Every row gives one point. The window is the flat piece filled in between its corners: a triangle in 3 columns, a solid with four corners in 4, and so on. A path goes straight from each point to the next, and from the last back to the first. After which points does the path pass through the window?
(in the rows, 100 means zero)

Window (3 x 3):
|  64 | 150 | 159 |
| 127 |  55 |  70 |
|  47 | 106 | 132 |
Path:
(1): | 111 |  84 | 146 |
(2): |  61 | 112 | 194 |
(3): |  46 | 176 | 146 |
(4): |  42 | 169 | 101 |
(5): |  64 |  83 | 162 |
(6): | 117 |  38 | 105 |
(7): | 114 |  84 |  75 |
(8): |  37 | 129 | 104 |
(9): |  59 |  92 | 145 |
(10): | 108 |  54 | 135 |
(11): |  81 | 104 |  50 |
(12): |  95 | 112 |  91 |
Through the window after points: 4, 6, 8, 10

Window (6 x 6):
|   9 | 132 |  68 | 103 | 163 | 158 |
|  99 |  78 |  26 | 102 | 114 | 104 |
| 110 | 161 | 163 |  69 |  74 | 114 |
|  79 |  64 |  56 | 145 |  85 |  92 |
| 100 | 164 | 122 |  72 |   5 |  66 |
| 107 | 191 | 113 | 118 | 142 | 116 |
Path:
(1): |  58 |  94 | 104 | 126 | 138 |  32 |
(2): |  61 | 102 |  81 | 113 | 157 |  94 |
(3): |  97 | 113 |  63 | 153 | 124 | 154 |
(4): | 148 | 128 |  82 | 124 |  39 | 156 |
(5): |  97 | 131 | 119 |  85 |  98 |  31 |
(6): |  74 | 119 |  72 |  78 |  97 |  55 |
(7): | 123 | 128 |  81 | 106 |  39 | 131 |
(8): | 111 | 175 | 122 |  93 |  60 | 139 |
(9): |  99 | 150 | 147 |  74 |  85 |  90 |
(10): |  81 | 145 | 117 |  63 | 120 |  36 |
(11): |  96 | 150 |  90 |  91 |  80 | 163 |
(12): |  96 |  89 |  60 | 127 |  53 | 127 |
Through the window after points: 6, 8, 12

Window (9 x 9):
|  92 | 116 | 108 | 116 |  85 | 106 |  72 | 122 |  95 |
|  98 | 119 | 101 |  98 | 117 | 129 | 108 | 106 | 113 |
|  83 |  95 |  98 | 137 | 103 | 100 |  92 |  81 |  85 |
| 102 | 105 |  83 | 111 | 116 |  95 |  59 | 118 |  93 |
|  94 | 105 |  95 |  92 |  87 | 111 |  79 |  81 |  81 |
| 118 | 100 |  98 | 102 |  92 | 106 | 106 |  96 | 120 |
| 115 | 122 | 127 |  95 | 121 | 100 |  90 | 101 | 108 |
|  87 |   5 | 126 | 102 | 122 | 144 | 130 |  95 | 122 |
|  74 | 110 |  91 |  87 |  89 |  77 |  95 |  95 |  93 |
Path:
(1): | 100 | 110 | 109 | 104 | 109 | 106 |  81 |  87 | 135 |
(2): | 118 | 102 | 104 |  99 |  98 | 103 | 110 | 109 |  89 |
(3): | 117 |  78 | 104 | 119 | 110 | 116 | 105 | 107 |  86 |
(4): |  84 |  65 | 114 | 102 | 119 | 128 |  82 |  94 | 122 |
(5): |  96 | 101 | 106 | 103 | 101 | 110 |  77 |  86 | 109 |
(6): | 104 | 105 |  98 |  85 | 100 | 107 | 105 | 110 |  61 |
(7): | 111 |  97 |  90 | 115 |  98 | 102 | 119 | 105 |  68 |
(8): |  81 | 103 | 108 | 114 | 109 | 114 |  80 |  84 | 125 |
(9): |  86 | 118 |  89 | 109 | 120 | 123 |  81 |  82 | 140 |
(10): | 105 | 109 | 111 |  95 | 110 | 122 | 116 | 117 |  92 |
(11): | 104 |  94 | 103 |  97 |  93 | 103 | 112 | 110 |  79 |
(12): |  75 |  82 |  99 | 109 | 115 | 113 |  57 |  89 | 126 |
(13): |  99 |  98 | 111 | 117 | 112 | 116 |  79 |  90 | 119 |
(14): | 100 |  97 | 106 | 120 | 110 | 112 | 113 | 108 |  71 |
(15): | 109 | 100 |  94 |  95 |  94 |  91 | 112 | 108 |  78 |
(16): |  89 | 108 | 107 |  98 | 109 | 115 |  71 | 107 | 120 |
Through the window after points: 1, 5, 7, 9, 11

Window (11 x 11):
| 103 |  88 | 140 | 110 |  78 | 138 | 101 |  66 |  62 | 164 | 110 |
| 157 |  97 |  88 | 152 |  49 | 111 | 112 |  57 |  74 | 134 |  79 |
|  98 | 153 | 104 |  88 |  96 | 157 |   8 |  77 | 100 |  93 | 181 |
| 106 | 113 | 118 | 145 |  70 |  70 |  81 | 120 |  58 | 146 | 115 |
|  76 |  97 |  73 | 140 |  75 | 127 | 136 | 122 |  98 | 133 |  56 |
|  72 | 145 | 114 |  90 | 106 |  69 | 139 | 102 | 162 |  82 |  84 |
|  89 | 110 | 102 | 104 |  15 | 111 | 127 |  89 |  44 | 123 |  89 |
| 106 | 112 |  70 |  62 | 182 |  66 |   5 |  46 |  90 |  44 |  94 |
|  57 | 111 |  75 | 124 | 159 |  60 |  69 |  36 | 105 |  43 | 122 |
|  53 |  89 | 104 |  93 | 113 |  74 |  37 |  67 | 169 |  42 |  88 |
|  66 | 103 |  51 | 105 |  53 |  72 | 134 |  61 | 137 | 164 |  56 |
Path:
(1): |  57 | 174 | 106 | 131 | 100 | 110 |  64 |  37 |  70 | 110 |  79 |
(2): |  78 | 130 |  97 | 104 | 100 |  97 |  73 |  62 |  88 |  98 |  57 |
(3): |  88 |  77 |  71 |  94 |  92 | 103 | 114 |  77 | 134 | 105 | 119 |
(4): |  97 |  76 |  77 | 102 | 101 |  94 |  90 |  86 | 107 | 104 | 119 |
(5): |  71 | 146 | 139 | 124 | 115 | 112 |  65 |  53 | 112 | 124 |  75 |
(6): |  41 | 175 | 121 | 104 | 102 |  99 |  47 |  56 |  74 | 106 |  53 |
(7): | 133 |  40 |  73 | 114 |  87 | 100 |  74 |  79 | 100 | 106 | 141 |
(8): | 108 |  59 |  82 |  71 | 100 | 103 | 112 | 103 | 101 |  87 | 121 |
(9): |  63 | 152 | 104 | 122 |  76 | 101 |  79 |  40 | 115 | 110 |  76 |
(10): |  90 | 156 | 133 | 135 | 111 |  94 |  69 |  71 |  63 |  76 |  57 |
(11): | 104 |  74 |  82 |  90 | 101 |  94 |  69 | 102 | 100 | 107 | 148 |
(12): | 115 |  76 |  94 |  80 |  43 | 115 |  91 | 115 |  94 |  99 | 142 |
Through the window after points: 12
